Each point is reached from the start by the listed moves, each made 0, 1 or 2 times, or once backwards (-1), plus a little noise. Say if it took an odd or an even number of moves. Then give how often each move was made.

Moves:
(1): [44  9]
(2): [-12  57]
Start: [13 -2]
Points:
[-20 -66] -> even (-1, -1)
[-44  46] -> even (-1, 1)

Moves:
(1): [32  1  3 -5  6  1  5 -1]
(2): [ 1 31 -2  2  6 -2  0  1]
(3): [-1  3 22  3 -2  1 -1  1]
(4): [ 2 -3 -4 34  4 -1 -1  3]
(5): [-8 -6  4 -1 35  3  3  4]
(6): [ 1 -1 -2  1 -1 23  2  0]
(7): [-5  2 -1  3 -5 -4 35  0]
(8): [ 5  2  1 -2 -2  2 -1 29]
Start: [-6 -8  8  8  3  4 10  8]
Points:
[-38 -47   0  80   4   4   3 -15] -> odd (-1, -1, 0, 2, 0, 0, 0, -1)
[34 43 -7  2 88  3 95 15] -> odd (2, 2, -1, 0, 2, 0, 2, 0)
[  4 -31 -18  37 -46  -3  75  64] -> even (0, -1, -1, 1, -1, 0, 2, 2)
[-26  19  -7  79 -18 -25 -39 -14] -> even (-1, 1, 0, 2, -1, -1, -1, -1)

Moves:
(1): [21 -1 -6 -7  1  1  1 -3  3  2  0 -1 -7  4]
(2): [ 4 21  0  3 -4 -1 -1  7 -1  1  3  0  0 -1]
(3): [-1  1 16 -3  9  1  0 -1  5  1 -5 -3  4  1]
(4): [ 9 -8  3 20 -2  5  0 -1 -2  6  6  0  7 -3]
(5): [ -3   7 -14   1  25   7   6   1   2  -3  -3   0   0   2]
(6): [ 2 -1 -2 -6 -2 23 -1  5  9 -3  1  2  1 -2]
(7): [ 3  1  6  0 -4  3 18  1 -2 -6 -3 -4 -4  1]
(8): [ 0 -6  0  4 -2  1 -2 28  3 10 -9 -3  1  0]
(9): [ 0  0  2  5  0 -8  8 -2 21  6  1  3 -5 -1]
(10): [-3  6 -4 -4  2  4  6 -6 -6 26 -3  6  2  0]
(11): [-1 -1  3 -6  0  2  3  8  0  0 15 -2  2  3]
(12): [  5  -4   4 -10  -3  -5   1   7  -7  -4  -3  33  -3   0]
Start: [  8 -11  22  -9  -3   9  -8  -4   8  -9   2  13   1  -5]
Points:
[ 33  22  59 -31 -33  -9  11  71 -15  -1  -9 -13  -6   7] -> odd (1, 2, 1, -1, -1, -1, 2, 2, -1, 0, 1, 0)
[ 63 -21  15 -33  33  55  38  67  53 -33 -48  65 -28   3] -> even (2, 0, 1, 0, 2, 2, 2, 2, 1, -1, -1, 2)
[ 57  -9  18 -30  59  93  22   7  22  45  24  49  19   7] -> odd (2, 0, 2, 2, 2, 2, 0, 0, 0, 2, 2, 1)
[ 57 -19  27   9 -47  -5  16  30  18  73  21  95  -4  -7] -> even (1, 1, -1, 2, -1, 0, 0, 1, 2, 2, 1, 2)
[17  3 -4 12 29 10 23 51 40 10 31 47 -3 -3] -> odd (0, 1, -1, 1, 2, 0, 0, 1, 2, 0, 2, 1)
[ 64 -26  42 -40  -2  -1   9  11  10 -43  -9  64 -21   6] -> odd (2, 0, 1, 0, 0, 0, 1, 0, 0, -1, 0, 2)

Moves:
(1): [ 6 -5  4  1 -1 -5 -8  3  2 -2  3 -8  1  0 -5 -2 -4  0  7 -1  5  6  0 -4
 -1]
(2): [ -2   9  -5   3  -5   4  -3  -6  -1  -4   3  -6   8  10  -4   3  -2 -10
   2  -5   7   0   2  12   8]
(3): [  1   0  15   2  -1  -1   0  -1  -4   0  -3   4   3  -2 -13   6   3 -10
   1   1  -8   6  -6   0   1]
(4): [ 3  5  2 17 -1 -2 -1 -4 -2 -9 -8  3  0  3 -4  3 -5 -6  1  2 -4 -5 -1  3
 -8]
(5): [ 8  2  5 -2  4 -2  4  3  2 -5  5 -2  7 -2 -3 -2 -3 -2 -3 -2 -3 -9  3  0
 -3]
(6): [ 1  1  4 -3 11  6 -1 -6  6  4  7  1  1 -1 -1  1 -5 -5  4  9  3 14 -8 -2
 -3]
(7): [ 0  2  8 -5  1  6  5  7  9 -6  6 -3 -4 16  6  1 -3 -6  5 -3 -1  3  7 -6
 -4]
(8): [  1  -3  -2   5   8   1  -7  11   5   7  -5  -3  -3   3  -6   3  -5  -4
 -13  11   5   3   0   1   3]
(9): [ -9   2   0  -4  -6 -10  -5  -6  16   1  -8  -5   0   3  -5 -13  -5   0
  -4   5  -7   9  -9   1   3]
(10): [ 2  0  6 -4 -1  0 -9  4 12 17  4  1  2  2  3  7 -9  8  0 -8  2  2  5  5
 -7]
(11): [-3 -2 -4  2 -2  0 -1  4  2  1  9  8  1 -1 -1 -4  6 -4 -2 -3 -5 -6 -2 -3
 -6]
(12): [ 5  3 -6 -1  5  0  1  3  0 -5 -9 12 -3  4 -5 -4 -5  2  3 -4 -3  4 -5  3
 -3]
(13): [  0  -4  -8  -8 -14   1  -2   3   5   0  -6   7   7  -4   8   2  -1  -7
   0   6   7  -4   7  -7   0]
(14): [ -4  -3   0   0   0   5 -12  -5  -2  -1  -2   6   9   7  -3   0  -6  13
   3   0   0  -9   3  -4   8]
(15): [  5  11   8   1   1   0 -11   2  -3  -3   0  -2   1  -3   9   2   2  -2
  -5  -4  -2   2  -1  -3   3]
(16): [ 13   1  -7  -5  -1  -6  -7 -11   2  -1  -6   2  -3   4  -5  13   1   4
   1   1 -10   2  15 -13  -3]
(17): [  5   5   2   0   6   4  -1   2  11   1 -15  -4   6   1  -4   7  15   0
   7  -2   5  -3   2  -5   3]
(18): [ 0 13  3  1 -7 -4  4  6 -1 -3  5  4  5 -2 -3  9 -4 13  3 11  0 -2 -4 -3
  5]
(19): [-3 -4 -2 -3  4  0 -3  6  0  2  2 -5  0  1  7  8 -4 -3  5  0 -9 -1  1  6
 -2]
(20): [ 2  2  3 -4  2 -7 -8 -3 -1 10  2  6 -5  5  1 -7  2 -7  1  9  3 -8 -3 -3
  1]
(21): [-6 -5  3 -6  3 -5 -7 -7  1 -9  0  2 -7  2  0  9 -5  1 -7  1  7  2 -1  6
 -1]
(22): [ -1   1  -1   7   6 -13   3  -3  -4   0   4   3   7   4   6  -2   4   0
   2   6   0   8  13   8  -2]
(23): [-3  4  1  2  6  2 -3  3  8 -1  2  1 -7 -4 -1  0 -2 -1  3  0 -1 -2 14  1
  5]
(24): [ 7 -6  3  0 -1  1  1 -4  7  0  0  2 -2  2  1  1  6  0 -2  4 -3 -2 -4  7
  4]
Start: [ -5  11 -11  -1  -5   8   0  12   2   3   8   1 -11  17  17  -8   3   2
  -2  -9   3   2   0  14   0]
Points:
[ -2 -17  45 -30 -12  10 -32   6  95  34 -44 -17  14  12  -7  16  -6  -9
  24 -23 -39 -22   6  11  -6] -> even (0, -1, 2, 1, 2, 0, 0, -1, 2, 2, -1, -1, 1, 1, -1, 0, 2, -1, 2, 0, 0, -1, 1, 1)
[ -7  63   8  22 -57 -19 -32   7  12  15 -24  51  63  30  15  15 -28   4
  38   7  -2  33  -6  76  25] -> even (0, 2, 2, 1, -1, 0, -1, -1, 1, 2, -1, 2, 2, 1, 1, -1, 0, 2, 1, 0, -1, 2, 0, 1)
[ -2   2  21 -13  46  57 -59  50  33  21  26   8  -7 -17   9  32  15 -77
 -27  -1   9   2 -16  36  20] -> even (0, 1, 2, -1, 1, 2, -1, 2, -1, 0, 2, 0, 1, 0, 2, -1, 1, -1, 2, 0, 1, -1, 2, 1)
[ 20  40  17  40 -17  44  37   9  -5 -13  -6  13  40  27 -37  23  20 -42
  20  55  39  16 -52  34  35] -> even (0, 2, 2, 1, 0, 2, 0, 1, -1, -1, -1, 0, 1, 0, -1, -1, 1, 2, -1, 0, -1, 0, -1, 2)
[ 45   9  -5  -7  -6 -15 -39  48  78 -19 -33  12 -28  37  13 -17   5 -80
 -27  20 -62  23  31 -48 -30] -> odd (1, -1, 1, 1, 1, 0, 2, 2, 2, -1, 2, 1, 2, -1, 2, 2, 0, -1, 1, 0, -1, 0, 1, 1)
[ -8  -7  16  -3 -13 -28 -23  27 -30  -5  50  30 -39  10  14 -23  -8  11
 -15   8  40 -26 -17   7 -10] -> even (2, -1, 0, 0, 0, -1, 0, 0, -1, 0, 1, 0, 0, 0, 0, -1, -1, 1, -1, 2, 2, 0, 0, 0)
[ 67  -5  31 -45   1  20 -72  58  44  -2 -54  12  12  66  -3  51 -16   2
  -4  -9  32 -37  36 -55  -2] -> odd (2, -1, 1, 0, 2, -1, 2, 2, -1, 1, -1, 1, 2, 2, 1, 1, 2, 0, 0, 1, 1, -1, -1, 0)
[ 37  32  29 -38   5  48 -77  46  81  -2 -11  43  -6  65  67  20 -16  -2
  44 -37  37 -64  39   5   1] -> even (1, 0, -1, 1, 1, 0, 2, -1, -1, 2, 0, 2, 2, 2, 2, -1, 2, 0, 1, 2, 1, -1, 2, 2)
[ 19  59   5   6 -11  -8 -63 -54  54 -36 -19  59  -9  58 -26  37 -33  -2
 -10 -42 -28  -3  44  45  -9] -> even (-1, 2, 1, 2, 1, 0, 0, -1, 1, 2, 1, 2, 0, 1, 1, 2, 0, 0, -1, 0, 2, 0, 2, 1)
[ 21  33 -60 -32 -10 -22 -33  54  60  57 -21  24  -3  32  15  35  20 -25
  35  15   1 -23  94 -10   4] -> odd (0, 1, 0, -1, 0, -1, 0, 1, 0, 1, 1, 1, 2, -1, -1, 2, 2, 1, 2, 2, -1, 1, 2, -1)
